Every row gives one point. Two turns around zero, p and q, are shown by what they do to some points. Where does a point land after both, in the order given? Backwards means that the second turn is done in reverse. Each puzzle has new turns, and all numbers are rounded.

Turn p:
[-0.05,0.17,0.25] => [-0.11,0.23,0.17]
[-0.66,0.30,-0.01] => [-0.55,0.33,-0.33]
[0.06,-0.13,-0.01] => [0.04,-0.13,0.04]
[0.02,-0.13,0.36] => [-0.14,-0.04,0.36]
[0.56,-0.09,-0.22] => [0.58,-0.18,0.04]
[0.08,-0.12,-0.36] => [0.19,-0.21,-0.27]
Turn q:
[0.51,0.14,-0.16] => [0.52,0.12,-0.16]
[-0.25,0.00,-0.14] => [-0.24,-0.05,-0.15]
[-0.33,-0.34,-0.11] => [-0.31,-0.37,-0.03]
[0.37,-0.06,-0.21] => [0.39,-0.10,-0.16]
[0.12,0.26,0.13] => [0.10,0.29,0.06]
[-0.41,0.00,0.49] => [-0.45,0.12,0.44]
Where do these land?
p, then q backwards: [0.19,0.10,-0.19] => [0.25,0.06,-0.12]
q, then p backwards: [0.23,-0.19,0.17] => [0.30,-0.13,0.10]
q, then p: [0.32,-0.08,-0.31] => [0.39,-0.23,-0.06]
p, then q: [-0.41,0.39,0.08] => [-0.34,0.34,-0.31]
p, then q: [-0.41,-0.02,0.53] => [-0.60,0.19,0.22]
q, then p: [0.08,-0.20,-0.28] => [0.13,-0.31,-0.09]
